Every row gives one point. Each table stands for the endless flat space through its points: a line for two points, a plane for three, and so on. Write the one point that lies in both, or say that there is none.

First, 3 rows:
[[ 29  12 -30  -8]
 [ 30  10 -35  -5]
 [ 16   2  -1   1]]
Second:
[[  7  23  -1 -23]
 [ 43   5  -7   7]]
They share: no point

First:
[[  8   4  18  21  12  -8   1  -5]
 [  4  -7   4   8  15  -3   3  -3]
 [-12 -11  -4   4  27   1   3  13]]
Second (2 x 8):
[[-6 -2  2 16 21  0 -4  3]
 [-2 -6 10  8 21 -6  8  9]]
They share: [-4 -4  6 12 21 -3  2  6]

First:
[[ 15 -16  17   5 -20  10 -14  22   7  18   6]
 [ 14  17  12  -6  -4  -6  10 -13  -3   8  -8]
 [ 13  -5  18   5 -10   0   1  18  -2   9  11]]
Second (2 x 11):
[[  3 -10  33   5  -9 -11  -1  10   6  28  -2]
 [ 13  15   8 -10  -4  -1   4  -5   1   3   8]]
They share: no point

First:
[[ 23   4  -4   0  10  11  -9  20   2 -13  17   9  -2   5 -22   3  12  16]
 [  9  -1   9 -17  23   7   1  19  -4  -3  10  29 -15  -6 -12   3   9   8]
 [ 32  10 -30 -16  -3  34   5  29  -9   1  15  11  11 -13 -34   3  39  36]]
Second:
[[ 19  -5 -25 -23  23  13 -25   3  -8 -27  32  -3 -11  -4 -10 -11  27  20]
 [ 27  15   6  -8  18  29   6  36  19   7   3  27 -12 -19 -31   4   1  14]
 [ 27   7 -16 -22  28  29 -16  18  13 -13  21   7 -18 -21 -21 -10  13  18]]
They share: [ 19   3  -3  -9  13  13  -3  21  -2  -7  14  17  -5  -2 -20   3  15  16]

First:
[[  5  -7 -25  16  -2  -6   4  -5  17  -9   3 -10  -2   2  15 -15 -12   0
  -17  20  -6  15  -4  17]
 [-15 -11  -5   8 -18  -6  20  19   5 -29 -17 -18 -18 -18  11 -35  12 -20
  -33  24 -22  35   4  25]]
Second (2 x 24):
[[  8 -18 -14  12 -10 -12   6  -5   8 -20   2 -12  -6  -3   6 -32 -18 -11
  -27  15 -12  10   2  23]
 [-12   7 -29  17   0   3  11  10  23  -5  -8 -12  -6  -3  26  -2  12   4
  -12  30  -7  35  -8  13]]
They share: [  0  -8 -20  14  -6  -6   8   1  14 -14  -2 -12  -6  -3  14 -20  -6  -5
 -21  21 -10  20  -2  19]

First, 2 rows:
[[-16 -22  -5 -18  -1  -8  17   3  -5  -4  21 -10  21 -28 -10 -16   0  10
  -20  -6 -13  23   8 -13]
 [-20 -28  -6 -23  -1  -3  20  -1  -3  -2  22  -5  25 -34  -7 -17   2  11
  -25  -3 -16  28   4 -14]]
Second:
[[-11 -15  -6  -9  -7 -14  12   9 -14  -7  17 -20  10 -16 -22 -17  -5   3
   -5  -9  -2   7  10 -14]
 [ -5  -5   0  -7   5 -22  10  13  -4  -9  21 -20  16 -16 -10 -11  -3  13
  -15 -15 -12  19  22  -8]]
They share: [ -8 -10  -3  -8  -1 -18  11  11  -9  -8  19 -20  13 -16 -16 -14  -4   8
 -10 -12  -7  13  16 -11]

First, 4 rows:
[[ -4   3  19  17   8   1  18 -11   9  16   8  -8 -14   4 -21  -5  26  11
    6  33 -27 -22  11  -1]
 [ -5 -14  19   3   2 -23  -6 -15  17   6 -24  -2 -18  -4  -9 -12  -5   0
    1   0 -23  -7 -12  -4]
 [  2  19  34  -3 -22  -1   0 -24  22  -3 -14  -8 -16  -8 -28 -30   6  11
   22  30 -34 -35 -19  21]
 [-16   3  23  -7  -8  -7  18  17  17  16 -16   0 -26 -16 -13 -21  10  27
   22  25   1 -30   3   7]]
Second, 4 rows:
[[  0   5  40   9   9 -13   5   5   7  34  -7  -1   0 -11 -12  -1   4  27
    8   0  15 -10  25   9]
 [ -3 -15  14 -10   5   1   8   2  15   6  -9   8 -21  -2  -3 -12   9  16
    8  25 -19 -14   3  -2]
 [ -8 -22   3 -15   1   4  11   3  21 -10  -9   9 -35  -3  -3 -17  14   7
    6  39 -39 -23 -12 -13]
 [ -5  -8  11  -4   5   0   4  18  17  -6   5   4 -36 -20 -18 -14  29  -6
   10  36 -33 -45 -16 -30]]
They share: no point

First, 2 rows:
[[-31  21 -13 -15 -22 -15 -14 -13   0  -2  13   9  15  11   7  -1   2 -13
   14  -1  -4 -18 -26 -26]
 [-37  23 -14 -13 -27 -12 -20 -17  -4  -7  13  14  14  16   5   4  -2  -9
   19   2  -8 -17 -32 -32]]
Second, 3 rows:
[[-34  26 -20 -37   0 -24 -20  -5  -4  -1  -5  14  29 -11  14  -5  25  -6
   16 -10 -14 -23 -26 -17]
 [  0  -7  -8   8 -29 -13   4  -5   4  26  31 -23  -6  21   0 -33 -18 -25
   -4   7  25 -36   6 -15]
 [-27  26 -13 -30  -5 -24  -6  -5   8   1   5   8  26  -7  15  -3  21 -18
    8 -12  -5 -15 -22 -14]]
They share: [-19  17 -11 -19 -12 -21  -2  -5   8   8  13  -1  17   1  11 -11  10 -21
   4  -7   4 -20 -14 -14]

First:
[[ 22   5  28   9  -6   9 -12  -6   6 -15 -16  13  34  18   1  -4  11  -6
   -9  23   1  13  10 -26]
 [ 31  14  19   3 -24  12  -6  18   9 -18   2   7   7  33   4 -10  14 -24
   21   5  -5   7  25   1]
 [  5  -4   5   7   4  22 -18   2  11 -12 -26  11  21  11  30  -6   0   4
    1  17 -33  27  -5 -13]]
Second, 3 rows:
[[ 31   9  10   2  -3   0 -16   4   9  -9  -8  18  28  13  -5  -5   3  -4
  -12   1 -11  -5  16  13]
 [  2 -20  28  13 -18  31  -5 -11   3 -17 -21  -7  24  31  41 -17  19 -20
   17  22 -14  25   4 -32]
 [ 33  21   6  -6   7  -8 -14  14   7  -5  -4  28  20   9 -13   1  -5   4
  -14   3 -17  -5  12  23]]
They share: no point

First (4 x 24):
[[ -5   2  25   4  31 -12  -7  -3 -25  -3   3  28  -9  20 -14 -12  -9 -18
  -18  17  -4 -17 -43  20]
 [-19   3  30   5  13  -7 -18  11 -10   8  -4  39  -7  12  -9 -24  -2 -21
  -10  14 -16 -16 -50  23]
 [ -9  10  23 -14 -21  18   9  11   9  -1 -33  28  21  -6  20 -36  11   0
    0 -13 -26  -7 -31  -2]
 [ 13   8  16   1  49 -15  11 -18 -40 -18   9  16  -6  23 -17   6 -21  -9
  -33  14   5 -14 -25  11]]
Second (4 x 24):
[[ 15   7   0   0  17  16  13 -15  -8 -15 -37  16  11   1  -5 -16  22  14
    8   4 -23 -11  -9   7]
 [  7   9  -2   0  17  12  13 -15  -4 -25 -43  24  -1  -9  -1 -20  20   8
   -4   6 -23 -23  -7  17]
 [ 27  19   3  -9  11   7   1 -18   1 -24 -28  31   5   7  -5 -16   7   2
   -7   7 -17   4  -3   1]
 [  3   0  27 -10   7  20  38   5 -32  15  -6 -12  48  16  11  -7  -1  20
    5 -23 -13   1 -36 -23]]
They share: [  7  13  16 -12   7   8  20  -5 -12 -14 -19  18  16   3   9 -15  -4   3
 -17  -8 -13  -7 -19  -4]

First (4 x 24):
[[-11  -7   9   3  26  13 -24 -30 -26 -28  11 -42  12  17 -11 -16  22  14
  -32  14  -8  27  18  -1]
 [-11   9   4   5  16   8 -23 -31  -8 -19   6 -32   1  16  -6 -14  22  16
  -35  12 -10  22  10  -5]
 [  5  -2   2  -2  11   5 -19 -28 -23 -16   9 -33  12  16   5  -9  17  15
  -28  14 -12  17   7   0]
 [-21  42  16 -10 -19  -3 -11  -8  25  -4   7  -9 -18  24  -9 -23  -3  -5
  -12 -16 -22  19   5  16]]
Second (2 x 24):
[[ -2  18   9  -9  -5  -5  -9  -9   2  -5  10 -14   6  27   0 -18   4   7
  -19  -1 -14  14   9  19]
 [ -2  20   7  -5   3 -13  -3   1  14   1  10  -2  16  39  -4 -24   8  17
  -29   3  -4  10  17  31]]
They share: [ -2  17  10 -11  -9  -1 -12 -14  -4  -8  10 -20   1  21   2 -15   2   2
 -14  -3 -19  16   5  13]

First:
[[  7   4  17  -3  -1  -1  -7  -6 -26   1 -11  -5   7   3   3  17 -25  -3
  -23  -2  14  10  26 -15]
 [  2  -7  19 -19  -6  -3  -5   5 -22  -3  -6  -8  -9   6  -2  -1 -16  -9
  -24  -7  13   3  17  -4]
 [  6  -3  24 -17   1  -5  -3   1 -30  -1 -13   1  -7   6   8  -1 -16   0
  -31  -6   6   2  20  -5]]
Second, 3 rows:
[[ -1 -14  10 -23  -8   2  -9  10 -13  -1   2 -22 -10  11 -14  -4 -12 -13
  -19  -3  16   5  16  -2]
 [ -4 -15   6 -20  -5  10  -9  14  -9   6   3 -21 -14  18 -16 -10  -4  -2
  -23   4  17   2  21   1]
 [ -3  -8  18 -19 -18  -4  -5   8 -15  -9   0 -12 -12   1 -10   2 -20 -23
  -15 -13  24   3  12  -4]]
They share: [ -2 -11  14 -21 -13  -1  -7   9 -14  -5   1 -17 -11   6 -12  -1 -16 -18
 -17  -8  20   4  14  -3]

First (2 x 24):
[[-11  20 -14 -17  20  16 -12  -7  -8 -13 -25 -18  10  -4  15 -12 -15  -2
    7  24 -10   8 -20  -3]
 [  1  20  -5 -26   8  31 -15  -7 -26 -10 -13 -15  19  -1   6  -3  -3   1
   16   9 -22   8 -14   6]]
Second, 3 rows:
[[ -4   4  -6 -28   2  21 -11 -15  -5  -9 -34   1  -1 -17  11 -23  14 -19
   19  21   4   3  -6  -2]
 [  0  14  -4 -20  20  13 -25 -21  -1   3 -28   7   9  -5  11  -7  16 -21
   31  25   2   9  -2 -14]
 [ -4  20  -6 -20  22  17 -23  -7 -17  -9 -14 -11  15   3  15  -3  -6  -7
   19  25 -12  15 -14  -6]]
They share: no point

First:
[[ -3 -18 -18 -15  -7  -8   0 -11 -17   4  -6  13  13  -4  11  -9 -18   2
   13   8   3   0   4  -8]
 [  7 -30 -18 -25 -17 -18  -2  -1 -15   8 -16  15  17   4  13   1 -14  -8
   15   2  11  -8  -4 -14]]
Second:
[[ -8 -20   8  10   3   0  -9 -11 -17  -9  10  22  32   6  30   4 -22 -10
   36   0  15  10   3   6]
 [  1 -29  -4   7  21  -6  -3  -5 -32 -15  -5  16  35   3  21 -11 -16 -13
   30  12   9  25  -9   6]
 [  1 -17 -40 -29   3  -6  21 -17 -32  15 -11   4  -1 -15  -9 -35 -10  17
   -6  30 -21  -5  15 -18]]
They share: no point

First (4 x 24):
[[-18 -25 -14  24   6 -11   6 -15  -5  17  -2   5 -12  23 -18  -4  -2   4
   -5  19   8  14  12  13]
 [ -9 -25  -7   6  15  -7   8  12  -8  34  -8  11  38   9  -2   9  -7   2
   19  17  -9 -29  29  18]
 [-16  -1 -32  -4  -8 -19   6  -9  13  15 -10   9  12   3  10  10 -28  -8
    3  31  10   0  -2  -9]
 [-23 -13  -7  22 -13 -23  -1 -12  -8   3 -15  19 -13  23  -9  -8  -5  -4
   -1   5 -14  15 -17  -8]]
Second (4 x 24):
[[ -3 -14 -31  15 -23   0  25  14 -16  35  15  34  -7 -10  16 -19 -14   0
    0  15 -12   6  39  21]
 [-27 -35  17 -11  16 -31  -1 -31  18   3 -15  -6  37  39 -12  -7  -1   9
   11   0   0  -4 -13   8]
 [-25 -32  13  -5  17 -26  -3 -26  14   3 -19  -6  33  36 -16  -1   2   6
   12   5  -2  -6 -11   5]
 [-17 -16 -14  21   6 -21   5   9 -16  37  -3  20  13  15   2   8 -25   0
    6  15   0 -15  13  10]]
They share: [-15 -20 -10  13   4 -13   5  -1  -6  21  -9  12  13  15  -6   2  -7   0
   8  15  -6  -7  11   8]

First, 4 rows:
[[  9  21  -4  47 -15  -4   0   9  23 -19 -26 -23 -38  11  11   6 -20   0
   13 -21  -2  43  -9 -10]
 [ -9  -9  20  33 -15  14  -6  -5  37  11 -34   5   2  -5 -11   8  -4 -28
  -13 -21   6   9   7   2]
 [  7   9  10  51 -19  10  -4   3  35  -3 -36 -11 -18  -5  -1   4 -22 -12
    5 -21   8  31   1  -4]
 [-11  15 -20  13  -5 -18  -6  13   5 -27 -14 -23 -50  35  23  12  10   2
    3 -25 -16  33 -19  -8]]
Second, 6 rows:
[[ -5  16  -6  21 -32  -6  15   3  44 -18  11  11 -49  -6   1  30   1 -49
  -11 -20  14  11 -11  10]
 [-15   1  -6  16 -15  -7 -18   7  39 -29   5   1 -23  20 -12  -5  18 -28
  -10 -24   7  17 -15   0]
 [-14  -8 -13   8 -19 -20  -3  26  51 -33  -1  23 -13  36 -15  16   6 -14
   -1  -6   7  22 -34 -12]
 [-14   1  20  24  -9   8  20 -20  -3  13 -34 -13 -20  -2  11  14   7 -14
   -2 -30 -20   6  15  -7]
 [-15  -8  26  23  -5   7  34 -19 -10  22 -50  -8  -7   4  13  23   3   2
    5 -24 -28   4  17 -19]
 [-16 -13 -11   9 -12 -25  17  29  54 -23  -8  34 -11  40 -13  39  -9  -1
   -7   7  11  26 -38 -18]]
They share: no point

First, 2 rows:
[[  2  34 -11 -16 -11  16  13   1  34   2  17 -11 -36 -30  -4 -13 -28  13
  -15 -17 -12  18 -25  15]
 [  3  29  -5 -14 -13  11  14   2  29  -3  12 -14 -30 -27  -7 -12 -24  10
  -16 -12 -15  19 -23  17]]
Second:
[[ 12  14   6  -9 -19   1   5  11  14 -16   7 -34 -12 -27   1 -14  -8  14
  -19  -3 -38  22 -26  23]
 [  3  19   4 -27 -14  -5  16  -6  28 -13   3  -5 -32  -9 -17  -4 -28  -3
  -15  -7 -13   4 -27  24]
 [  6  12   2 -27 -15  -5   9   7  24 -22   5 -12 -28 -15  -5 -18 -24  10
  -17   1 -24   4 -34  31]]
They share: no point

First (4 x 24):
[[  6  20  -2 -13 -11  18  38  13   6  19  -2 -45  -9   0  32   2   6  -1
   13 -12 -19   7  -8  26]
 [-11  20  19 -24   5  31  28  -7  15  -6   2 -15 -25   0   5  17  -7 -21
  -17 -28 -29 -18   3   0]
 [-14  24  -7   4  10  22   9  27  13  26  -4   4   4   0   2  15 -23   4
   -8  -4   2  16 -26  30]
 [-15  24   2  -3  12  27  13  17  16  15  -2   4  -4   0  -1  18 -22  -6
  -14 -12  -6   5 -19  20]]
Second:
[[-26  10 -15 -24 -14  13  11  31   6  16 -13  -9 -32  -4  -4  23 -21  21
  -12   3 -17  18  -1  -3]
 [ -3  31 -18 -29  -6  31  16  23   9  13  14 -20 -17   2   4   1 -12  16
    6   9 -14  21 -21  12]
 [ -6  19   6 -21  -9   8  10   2  -2  16   5   3 -30 -16 -13  29 -13 -14
  -29   1  -5  21  -5  18]
 [-14   3   2  -5  -1  16   6   4  -4  12  -5 -19 -12   4  23   3  -9  -2
   -9 -31 -27 -13  -9  10]
 [ -5  18 -13 -17  -4  34  15  16   8  12   7 -31  -6   7  20  -6  -6  16
    6 -13 -24   2 -15  13]]
They share: no point

First (3 x 24):
[[  3   6  18  23  21  14   7  23  15 -17  -3  14 -27 -14  13  18 -15   1
    6   8  12  -5   7   3]
 [ 11  12  16  35  13   6  15  13   9 -17   1  22 -27 -16  11  30 -25  13
    0  20  12 -15  11  -7]
 [-17 -11  17  -7  17  38 -13  34  12  -1   7 -14  -7 -23   4  -8   0 -29
   27  -6  20  26   9  14]]
Second:
[[ 19  11  40   8  15  -1  17  22  13  -4 -10  18 -13 -24  -5  14 -24 -19
   -3   0  30  -6   4   3]
 [-30  -8  12  35   5  30  -7  11  13 -11  11 -22 -30 -12  20  26   3   1
   40   5  -2  10 -12 -14]
 [  4  -1  44  26  12   1   9  16  15  -1  -4  -2 -24  -9   5  24 -12 -16
   17  -2  19 -10 -14  -8]
 [ -5  16  -3 -15  15  27   4  33   1 -31   0  23  -4 -51  -3  -3 -27  -1
   -3  14   9  15  32   0]
 [-14  -8 -13   3  24  19 -30  27 -37   8  12  13 -47 -18  29   5   9  38
    7  34  -4  13  14   5]]
They share: no point
